Every row gives one point. Each copy is the shape, with its points in the same order, stretched, turned, moved and blurred by noise. Is it also mirrored, or only turned?
In the rows, zero is written as 128.

Shape:
[[157 174]
 [100  73]
 [155  72]
 [ 72 161]
 [ 69 162]
 [110 140]]
Copy 1:
[[ 89 130]
 [172 159]
 [162 117]
 [112 200]
 [110 197]
 [117 163]]
Copy 1 is: mirrored
Copy 2:
[[127  58]
 [142 171]
 [ 72 118]
 [212 153]
 [214 156]
 [156 129]]
Copy 2 is: only turned
Copy 3, 6 rows:
[[197 122]
 [ 80 111]
 [111  64]
 [135 188]
 [138 193]
 [141 146]]
Copy 3 is: only turned
Copy 4, 6 rows:
[[172 143]
 [ 88  94]
 [133  75]
 [105 157]
 [106 163]
 [121 135]]
Copy 4 is: only turned

Shape, 9 rows:
[[ 73 120 162 157]
 [177 193 179 155]
 [ 67  62 104  96]
 [133 199 121 164]
 [121  99 146 156]
 [155 176 141 153]
 [ 99 138 168 163]
 [153 137 141  80]
 [165  93 158 117]]
Copy 1 (9 x 4):
[[151 143 159 122]
 [193  45 151 134]
 [ 84 174 112  98]
 [142  71 117 201]
 [175 124 126  95]
 [162  64 111 160]
 [178 115 152 138]
 [121  87 117  94]
 [170 106 118  46]]
Copy 1 is: mirrored
Copy 2 (9 x 4):
[[ 72 106 143  95]
 [ 88 121 124 202]
 [137 149 144  41]
 [ 78 100  92 164]
 [123 111 151 109]
 [ 98 108 112 167]
 [ 76  97 143 137]
 [138 169 125 130]
 [157 130 159 131]]
Copy 2 is: only turned
Copy 3 (9 x 4):
[[160 196 144 138]
 [193  94  63 186]
 [ 99 158 196 108]
 [193 123  37 138]
 [115 165 136 171]
 [171 107  66 162]
 [167 175 121 153]
 [150  60 141 143]
 [103 102 154 191]]
Copy 3 is: only turned
Copy 4, 9 rows:
[[159 107 225 107]
 [241  76  79  72]
 [ 45 172 213 163]
 [220 139 116  85]
 [150 115 160 142]
 [208 116  95  96]
 [187  96 190 100]
 [118 125  96 112]
 [128 101 102 142]]
Copy 4 is: only turned

Shape (11 x 6):
[[158 112 162 172  99  95]
 [118 127  88  63 203 160]
 [108  90 178 122 134 139]
 [ 82 118 136 130 111  17]
 [ 75 132 129  52  99  90]
 [156 123 132 131 116 233]
 [125 155 109 123 118  82]
 [100  59  79 151  60 158]
 [ 95 138  75 156 120 170]
 [162 181 149  83 180 178]
 [110 176 150 133 124 109]]
Copy 1:
[[151  71 134 162 140  95]
 [177 227 148  73  60 179]
 [166 162 118 155  90 109]
 [ 32  98 143 124  76  99]
 [ 68 149  97 103  41 146]
 [241 182  82 137 161 161]
 [ 89 116 137 108 118 148]
 [182 141  23  67 154  73]
 [155 192  85  80 177 166]
 [178 187 176 136  96 220]
 [ 80 143 142 138 121 170]]
Copy 1 is: mirrored
Copy 2 (11 x 6):
[[128 103  69 155 152 134]
 [116 202 140  69  71 228]
 [ 93 158 127 160 148 178]
 [112 188  78  93 198 127]
 [159 201 129  89 170 167]
 [124 103 173 142  52 190]
 [139 131  86  82 140 131]
 [101 179 167 174  56 103]
 [ 81 129 171  94  48 108]
 [144  99 110  71 105 246]
 [119  91 106  88 164 138]]
Copy 2 is: mirrored
Copy 3, 11 rows:
[[157 133  75 153 102 120]
 [109 104 180  57 188 143]
 [ 77 127 103 100 119 116]
 [146 114  63 188 181 139]
 [105 147 103 114 207 112]
 [109 159 168  84  88  96]
 [170 122 112 154 167 116]
 [130 196 137 182 123 150]
 [132 140 168 170 128 110]
 [116  97 154  42 141  79]
 [130 111 110 143 140  77]]
Copy 3 is: only turned
Copy 4 (11 x 6):
[[174 187 118 100 148 159]
 [106  81 166 125  77 143]
 [182 159 186 128 123 112]
 [182 125 179 129 220 163]
 [145  80 172 130 182  99]
 [105 176 113 118  57 109]
 [127 102 113 119 161 158]
 [102 186 190 110 147 121]
 [ 86 148 137 144 134 169]
 [133  92  84 129  69 145]
 [146 110 105 152 147 162]]
Copy 4 is: mirrored

Shape, 13 rows:
[[157 108 154 134  86 134 107 145]
 [129 129 104 140 136 130 104 125]
 [ 73 129 135 116 140 131 125 114]
 [140 112 104 117 119 145 136 117]
 [158 116 119 120 142 124 126 112]
 [153 127 169 244 142 155 118 110]
 [143 126 106 111 139 126 118 112]
 [116 116  99 119  78  94 103 128]
 [156 115 177 124 140 130 146 149]
 [129 133 136 123 130 144 162 135]
 [125  68 102 156 139 151 111 139]
 [142 124 120 118 141 156 109 115]
 [159 127 124 140 131 135 116 154]]
Copy 1 (13 x 8):
[[117  86 198  82 136  97 122 124]
 [134 147 115 118 114 114 137 140]
 [139 155 116 179 120 120 157  93]
 [122 126 109  84 131 141 148 112]
 [125 118 101 101 145 127 113 111]
 [249 112 203 109 132 103 162 137]
 [116 139  93 111 132 129 119 118]
 [ 99 121 149 120  64 140 106 137]
 [115  68 152 122 191  94 130 102]
 [125 104 127 126 159 137 161 110]
 [142 122 111  71 117  90 176 119]
 [133 150 112  98 150 109 141 112]
 [113 104 139  95 149  99 136 150]]
Copy 1 is: mirrored
Copy 2, 13 rows:
[[148 115 149 102 120 183 132 119]
 [119 129 152 128 135 130 135 109]
 [146 152 130 132 160 123 147 165]
 [109 154 128 122 120 149 140 116]
 [119 143 128 129 130 149 107 109]
 [167 150 198 174 132 172 140  92]
 [108 134 128 128 131 139 118 114]
 [109 119 116  90 152 164 161  85]
 [192 147 136 125 121 145  95 156]
 [158 156 125 135 115 134 135 151]
 [128 182 170 100 140 138 137 120]
 [111 134 152 132 123 141 122 131]
 [150 128 155 120 115 137 115 115]]
Copy 2 is: mirrored

Shape:
[[164 123 141 102 157 162 168 106 129 141 132]
 [109  96 110 135 101 163  82 145 133 160 122]
 [140  99 157 115  80 123 103 174 142 166 148]
 [191 179 116 132 140 158 107 116 161 139 146]
 [107 113  54 134 191  53 125 184 102 132 128]
 [ 92 143  76 149 147  46 102  84 145 127 103]
 [178 120  94 107 113 102 170 112 143 157 156]
 [111  96 144  64 142 137 119 113 133 109 152]
 [192  98 111 155 154  94 109 124 129 186 152]
 [135 133 112 142  67 129  91 122  85 131 141]
 [ 97 155 130 148  94 163 161 103 135  66 160]
 [ 82  95 123 151  88 102  60 120  94 127 169]
 [150 157 190 168 140 108 183 143  92 147 150]
 [184 105 117 125  90 147 140 108 138  91 140]
 [135 115  99 109 107 107 130 118 131 128 189]]
Copy 1:
[[118 140  98 144 103 145 126 121 169 121 167]
 [ 59 128 150 187 174 108 144 120 132 166 149]
 [101 126 131 205 182  93 124 174 103 101 126]
 [100 113 118 115 167 168 130 149 159 127 114]
 [123 113 155 122 113  98  90  69  76  65 125]
 [143  90 174  47 128  88 126  85 108 130 121]
 [135 105  97 123 127  91 119 126 167  92 151]
 [116 173 152 153 111 104 148 117 145 123 137]
 [153  75 128 159 147 127  72 120 161 107 114]
 [ 95 113  81 166 164  95 142 122 132 164  96]
 [ 75 166 101 119  59 113 166 182 112 161 150]
 [108 135 137 171 138  74 124 121 109 179  91]
 [168 115  75 132  93 136  94 167  76 108 154]
 [ 80 115  94 156 113 115 179 151 160 110 120]
 [104 135 122 137 117  81 110 129 145 125 112]]
Copy 1 is: mirrored
Copy 2:
[[175 132 125  80 152 126 109 124  78 128 157]
 [136 154 133 157  84 144 153 105 166 105 172]
 [120 195 161 145 111 131 122 173 159 106 134]
 [165 102 146 151 125 133 143 122  31 125 119]
 [ 25  97 172  98  91 102 147 113 111 194 199]
 [ 68   7 113 105  93 153 199 126 137 177  98]
 [128 120 115 105 126 111  80 150  64 122 116]
 [133 145 113 103 141 195 104 118 137 157 172]
 [ 91 107 157 100  98 151 148 171  70  98 161]
 [112 137 145 164 119 144 133  81 143  93 108]
 [181  83 117 174 176 132  79  89 130 101 131]
 [ 75 110 138 175 110 208 158 111 176  91 158]
 [ 98 131 172  97 181  76 138 153 105 102 130]
 [175 113 148 138 141 152  51 100 113  99 110]
 [121 121 117 153 141 162  86 142  84 117 149]]
Copy 2 is: mirrored
Copy 3, 15 rows:
[[151  93 108 146  78 120 152 113 113 138 113]
 [102 181 127  97 157 117 112 121 143 105 112]
 [ 95 150  80 121 156 114  91 120  77 102 145]
 [127 105 143 107  81  77 184 100 116 135 169]
 [125  70 202 101 137 179 117 107 129  38 133]
 [161  85 206  94 177  72  79  53 164  64 140]
 [102  62 127 131 105  71 124  95  87  96 110]
 [162 146 123 178 107 119 127 168 125  89 119]
 [110 111 125  78  85 105 114  41  88  72 132]
 [ 98 149 183 114 129  96  79 131 105 137 133]
 [114 107 174 209 129  95 130 135 178 163 158]
 [102 197 187 128 150 102  47 127 131  83 146]
 [130  71 119 151  69 141  63  82 103 153 178]
 [108 127 150 174 118  91 159 106  97 145 123]
 [100 111 158 149 106  81 112 129 112  83 127]]
Copy 3 is: only turned

Shape, 16 rows:
[[ 81 113  62 161 164 163 101 142 126  77 183 101]
 [ 96  68  91  96 122 116  92 126 120 182 110 121]
 [ 93  99  96 162 180 186 121 220 121 101 171 103]
 [108  72 125  96  49  95 155  93 150 136  83 176]
 [ 52 100 137 102  90 163 119  99 114 173 132 167]
 [154  72 183  67 114  90 182 130 134 110  98 148]
 [114 114  88 111  79 144  91 138 112 149 162  99]
 [116 123 108 144 165 142 100 131  64 108 170 128]
 [ 93 113 108 201 136 149  81 175 118  86 187  69]
 [ 96 132  86 149 159 176  87 177 101  56  98  96]
 [163 110  97  81 106 108 200 142 143 110 106 175]
 [106  99  97 161 140 154 136  92 131 158 110 103]
 [176  79 143  70  89 158 134  89 175 137  93 175]
 [161  58 129 116 103  91 128 135 141 126 107 213]
 [155 181 123 164 139 165 153 176 135 125  71 141]
 [154 153 140 101 184  71 140 186 195  60 132 161]]
Copy 1, 16 rows:
[[176 106 194 144  99  81  48 152 116 128 126  74]
 [140 123  74 198 105 141 136 167  88 162 119 113]
 [189  64 179  97  96  63  48 179  77 146 121 126]
 [103 113  65 238 142 131 179  79 139 133  69 195]
 [115 129  59 158  86  89  94 102  93 177  84 115]
 [ 40  91 101 167 195 109 210  94 167 154 111 192]
 [223 129 105 150 111 112 133 167 123 142 115  76]
 [133 127 171  98 148 110 110 139 109 152  96  66]
 [249  78 196 148 116  44  76 159  80 147 135  79]
 [182 133 167 116 173  81  38 121  79 114 147 128]
 [ 79 104 113 148 159 160 192 114 168  74  74 196]
 [153  70 101 167 112 134  78 129  99 126 122 100]
 [106 115  83 165 132 171 155  65 175 161 111 202]
 [ 96 115 128 197 143 165 207  96 131 156  52 220]
 [173  88 127  72 153 141 109  92  65  49 129 167]
 [ 65 131 218 130 146 118 199 101 123  67 171 182]]
Copy 1 is: mirrored
Copy 2:
[[136 166  40  96 154 107  94 114 137  35 141 116]
 [178 162  54 134 109 107 161 112 181 167  95  75]
 [128 145  54 137 119 176  94 144 121  40 125 118]
 [194 142 136  84 168 108  95 142 183 199  80  70]
 [157 162 104  96 172 125 183 128 165 150  90  32]
 [144 103 172  91  86 159  59 141 168 167 100  91]
 [148 178  85 145 143  90 144 163 176 109 108  82]
 [106 153  87  83 121 127 132 134 148  87 128 134]
 [114 177  62 112 132 123  94 152 105  28  96 150]
 [110  79  60 138 130 111  97 152 101  75 121 133]
 [168 132 135 115 141 121  53 148 192 182 151  86]
 [108 169  75 126 149 118 123  75 162 141 103  93]
 [172  89 152 141 137 117 123  87 222 140 102  86]
 [209 128 137  88 145 147 103 128 179 171  95 138]
 [ 91  87 140 174 143 136 105 145 111 168 148 118]
 [163  93 170 105  95 133  46 108 109  96 177 125]]
Copy 2 is: only turned
